Each row of a before or after table is a point. One or more steps were done to the points. Then noise was added and the rows were shuffled. The steps act on columns, c1 being the first. Name the steps. A step turns or swaps two columns, mirrors them in a line or flattens them onto one, adds a multiple of one to another, or multiplies or shifts one. Angles are multiples of 10 degrees, from the lower column toward the higher: turns from -170 to 170, lines from 10 to 170 but not 90. Use the fewest steps. Two steps may share a column if one is a turn and the other turns, adds or multiplies; they go together, in the order done. Otherwise the lowest column goes first.
In the rows, zero is written as 100.

Before:
147	186	106
46	86	53
64	116	82
129	88	110
90	87	39
45	70	142
147	158	59
57	74	146
131	76	151
After:
139	108	88
147	57	141
104	96	37
43	100	80
71	92	112
171	60	99
93	139	162
116	90	31
62	189	125
Steps: add 0.5 times c3 to c2; turn c1 and c3 by 140 degrees

Before:
150	116	136	107	103	115
65	61	102	127	89	66
40	79	87	147	195	58
152	113	114	37	144	133
134	121	101	80	121	61
94	157	91	83	103	88
99	59	75	151	95	69
163	69	84	127	70	134
After, 8 rows:
70	46	89	141	100	93
49	114	135	174	104	126
116	135	63	210	94	83
59	99	81	141	124	89
47	118	127	99	144	108
159	89	76	212	195	82
61	157	99	191	71	102
151	119	92	185	94	94
Steps: turn c1 and c2 by 150 degrees; flatten c3 and c6 onto the line at 30 degrees; shift c4 by 60

Before (10 x 9):
117	136	107	81	178	94	143	97	134
47	93	125	55	110	114	68	92	132
140	119	87	156	100	75	62	152	114
58	82	129	99	165	66	143	121	73
121	104	94	41	66	67	125	110	140
144	155	135	87	90	131	139	35	53
121	159	44	77	63	61	32	66	93
133	176	29	41	76	127	72	113	106
32	151	112	139	113	31	153	152	113
88	59	92	168	81	105	113	80	105
After:
112	141	102	32	178	73	97	123	68
183	118	85	119	140	111	109	151	30
129	145	131	53	82	133	81	91	114
114	29	109	102	79	52	94	34	128
92	81	84	88	22	140	108	109	68
118	64	86	4	184	134	106	97	95
138	27	61	79	33	106	125	113	128
132	46	89	120	40	93	105	67	59
77	135	89	171	121	104	110	82	107
89	56	106	143	137	114	95	152	75
Steps: turn c1 and c2 by -130 degrees; flatten c3 and c7 onto the line at 150 degrees; multiply c5 by 1.6; turn c4 and c5 by 40 degrees; swap c6 and c9

Before, 8 rows:
141	45	121	152	116	47	24	137	111	47	80	87
70	36	110	107	28	33	147	71	100	152	103	86
101	123	45	93	21	165	74	73	168	76	91	176
137	21	36	138	132	155	127	133	94	91	58	117
161	134	80	148	58	56	37	110	86	103	117	93
82	129	163	161	109	51	145	107	132	160	131	95
163	31	162	182	111	64	147	77	116	123	91	103
80	95	138	70	94	116	47	106	81	30	62	85
After, 8 rows:
102	122	45	92	176	163	71	102	168	69	133	177
163	32	161	181	89	64	148	102	117	130	128	102
141	45	122	150	84	48	23	45	111	31	99	86
79	92	139	70	104	117	47	39	80	10	145	85
136	20	35	139	70	154	127	13	93	89	130	116
83	129	163	160	93	53	144	146	132	179	53	96
162	134	79	149	141	56	37	120	87	103	70	94
70	37	109	106	172	32	147	123	101	167	117	87
Steps: multiply c5 by -1; multiply c11 by 2; turn c8 and c11 by -130 degrees; multiply c10 by 1.3

Before (11 x 18):
77	84	73	128	82	157	87	161	91	114	165	126	53	74	54	64	85	70
132	87	84	95	108	107	88	62	50	145	140	123	62	143	90	68	86	91
124	19	78	60	79	145	87	86	141	92	77	50	95	91	114	36	55	107
63	81	113	77	135	102	121	150	97	101	147	129	84	89	119	20	48	76
106	64	144	90	143	138	106	103	115	136	114	44	111	98	63	51	104	109
91	5	85	152	77	99	130	78	56	98	123	61	39	105	122	86	108	47
124	73	73	73	93	57	123	138	140	64	81	82	69	108	156	86	94	63
125	43	148	125	78	115	97	71	137	62	90	44	81	89	154	53	37	60
87	96	81	95	88	82	115	97	126	112	163	98	113	91	56	109	57	64
104	96	110	131	126	66	136	61	57	95	94	48	46	99	73	111	122	108
100	83	107	128	173	142	39	107	102	87	74	98	66	139	74	87	101	145
After (11 x 18):
126	98	148	114	76	131	80	72	137	65	89	56	79	88	81	46	38	106
133	97	86	107	112	90	109	62	48	145	144	69	64	142	99	123	89	102
100	71	109	170	173	53	105	106	101	86	73	84	62	139	90	98	100	132
75	107	74	124	84	26	81	162	90	115	166	63	55	76	98	129	84	91
123	109	73	68	91	169	114	135	140	65	79	82	70	107	101	82	93	90
109	77	148	93	142	48	108	103	115	134	115	50	108	98	99	44	105	123
125	61	77	92	78	83	140	86	140	90	76	34	95	91	82	49	52	145
86	119	81	86	88	79	98	100	128	112	164	110	113	88	119	100	55	76
105	91	112	83	126	101	57	63	59	96	95	115	46	99	118	49	123	107
60	105	114	68	134	115	108	150	94	101	148	19	84	88	93	126	50	97
91	87	85	100	77	119	42	82	57	97	122	83	39	105	94	60	104	115
Steps: flatten c2 and c18 onto the line at 130 degrees; mirror c4 and c7 in the line at 150 degrees; turn c6 and c15 by -130 degrees; multiply c15 by 0.4; swap c12 and c16
